Each row is a point. To make a cloud, some directions were put in groups of two or more. Within a group, all points are equally far from the middle, so they leave a hole (a ring in 2 directions, a hollow ball in 3). The other directions are filled evenly. Then the cloud was stretched, turned, moved and blurred a little. Count the holes, and give their numbers of directions, smallest first.
In the rows, zero is written as 128.

Cloud (13 x 2):
[[104  83]
 [126 150]
 [ 82 119]
 [ 84 130]
 [116 151]
 [176 110]
 [ 96  91]
 [151 140]
 [139 146]
 [ 82 126]
 [131 149]
 [178 105]
 [127  71]]
Holes: 1 (2)

Cloud (31 x 4):
[[143 131 180  95]
 [150  87 114 143]
 [149 154  98 158]
 [129 176  99 136]
 [114 129 171  88]
 [156  94 141  92]
 [160  83 129 151]
 [176  98 139 114]
 [153  91 165 138]
 [153 165 143  86]
 [133 176 100 126]
 [115 200 124 118]
 [150 103 141 180]
 [148 139 142 191]
 [155  80 150 121]
 [180 124 152 146]
 [127  97 123  98]
 [119 162 113  85]
 [111 159 157  73]
 [105 129 125  82]
 [160 154 133 181]
 [143 105 102 162]
 [117 117 152 173]
 [137 186 157 100]
 [125  95 130  95]
 [ 85 176 132 147]
 [174 127 131 104]
 [136 111 157  75]
 [ 94 128 151 147]
 [ 88 147 160 121]
 [182 125 132 149]]
Holes: 1 (4)

Cloud (53 x 6):
[[115 151 124 133 202 106]
 [128 137 111 160  79 192]
 [ 77 141 101 144 134 123]
 [127 178 153 163 103 167]
 [154 136 115 160 176  92]
 [152 133 124 194 130  93]
 [150 130 157  79 165 169]
 [147 164 132  78 165 125]
 [131 103 100  93 136 124]
 [100 141 151 105 203 119]
 [169 105 110 139  96 172]
 [171 142 125 177 167 107]
 [173 109 154 160 154 140]
 [170 149 155 153 163 156]
 [ 86 167 161 102 174 125]
 [161 147 103 145  88 136]
 [144 129 122  61 158 131]
 [163 170 106 106 149 146]
 [156 135 130  93 150 193]
 [ 98 155 122 192 128 111]
 [191 156 135 133 130 151]
 [131 136 128 146  75 191]
 [172 122 159 173 110 140]
 [123 138 163 187 106 157]
 [174 104 116 193 139 136]
 [158 159  87 124 157 144]
 [166 133  83 157 133 120]
 [191 146 134 128 129 169]
 [129 131 145  88 119 111]
 [150 139  97 163 157 179]
 [ 97 100 147 164 129 138]
 [183 128 158 141 141 152]
 [177 133 160 133 155 160]
 [129 101 113  92 118 140]
 [ 75 124 134 129 177 142]
 [153 144  99 136  95 125]
 [125 163 125 193 159 148]
 [138  81 106 124 144 137]
 [ 85 142 114  98 111 143]
 [164 139  86 129 133 122]
 [137 161 151 167  80 166]
 [158 183 118 118 144 162]
 [163  96 110 124 110 168]
 [163  96 153 159 150 133]
 [141 109 163  91 138 123]
 [136 113 128  77 124 131]
 [157 148 152 181  89 135]
 [ 80 141 126 162 141 103]
 [ 83 155 155  78 136 153]
 [116 189 130  97 147 148]
 [113 145 171 137 146 176]
 [185 128 132 113 129 178]
 [112 135 161 123  96 179]]
Holes: 3 (2, 2, 2)

Cloud (82 x 8):
[[149 182 133 131 114  80 151 101]
 [176 157 116 146 132 117 140 101]
 [149 189  85 152 131 116 121 135]
 [114 122  74  87 162 117  54 154]
 [114 144 134  87  90 138 104 152]
 [122 126 148 142 169 124 100  94]
 [156 139  81 172 141 110 138 110]
 [149 180 125 169  91 108 117 119]
 [ 87 169 150  94 129 102  94 150]
 [165 137 147 126 151 120 146  98]
 [137  87  98 109 151 106 137  99]
 [107 110  77 121 141 179  72 139]
 [162 184  93 131 148 129  89  93]
 [ 84 108 139 170 134 175 140 100]
 [ 77 120 145 127 110 148 101 157]
 [135  98  60 107 129 127 144 129]
 [ 94 141 112 131 163  95 193 112]
 [122 122 105 101 157 131  95  89]
 [184 130  81  93 119  82  87 139]
 [130 132 153  75 123 123 111 166]
 [ 72 122  95 156 118 109  92 142]
 [120 127  57 145 145 109  81 144]
 [124 131 184  85 130  98 123 148]
 [ 95  99  95  99 153 147 131 115]
 [125 146 107 164 108 196 147  79]
 [106 159 129  94 111 130  79 117]
 [145 145 172 146 114 126 185  91]
 [107 143  75 105  92 174 147  94]
 [138 146  92  72 137 189 154 103]
 [173  91 110  73 173 138 129 171]
 [106 120  98 179  96 167 160 108]
 [121 108  73 112 149 133 183  79]
 [129 120  87 129 137 110 188 130]
 [131  87 103 146 142  97 117 161]
 [182 118 134 146 135 130 179  97]
 [130  50 104 148 181 148 104 123]
 [141 112 108 161  81 119  57 130]
 [ 88 170 131 149 152 138 127 122]
 [164  73  83  88 134 111 132 139]
 [165 161  88 124  69 128 121 106]
 [161 156 101  93 148 159 120  84]
 [109  86 141 156 173 154 116  90]
 [155 145 103 128 164 166 106  84]
 [ 96 143  93 125 134 168  76 139]
 [122 120  87 114 110  80 114 146]
 [ 89 113 104  99 144 116  98 123]
 [ 93 126  87 171 137 103 120 127]
 [ 90 180  80  99 140 142 106 116]
 [150 100  81  92  89 107  82 167]
 [104 141 169  91 142 113 149 138]
 [151 139 120  92 113  56  90 172]
 [169 138 107  59 116 133  85 176]
 [139 120 123 182  92 151 172 100]
 [124 190  94  89 101 157 133 127]
 [167 125  94  85  95 115  97 185]
 [171 142 119 143 134  75  92 123]
 [130 156 141 147 126 142 105 142]
 [112 115 153 113 157 153 129 154]
 [135 131  69 175 149 121 149 103]
 [113 112 170  94  97 129 137 166]
 [140 122  85 126 100 100 103 176]
 [119 118 164  92 112 148 143 119]
 [189 136 110 117 154 118  53 136]
 [141 109 130 174 111 131 180 130]
 [135 143 114 142 108 179 166 132]
 [134 175 109  77 118 143 116 129]
 [ 79 190  80 134 133 153  97 119]
 [171 134  94 115  93 110 149 111]
 [142 152 116  91 149 122 186 123]
 [ 97 106 141 157 145 120  69  99]
 [123 121 125 157  90  77 119 105]
 [136  81 129 120 142 179 105  88]
 [115 139  73  90 157 185 124 119]
 [153 152 136 117 133 144 109 100]
 [154  96 113 176 110 129 155 103]
 [155 134  99 123  94 151  78 179]
 [130 138 131 104 138  69 113 178]
 [165 110  90 131 176 122 107  86]
 [139 161 103 141 141 171  89  98]
 [ 99 139 145 102 143 139 117 155]
 [125  67  95 164 155 166 122  94]
 [ 74 141 129 128  92 148 124 144]]
Holes: 2 (2, 3)
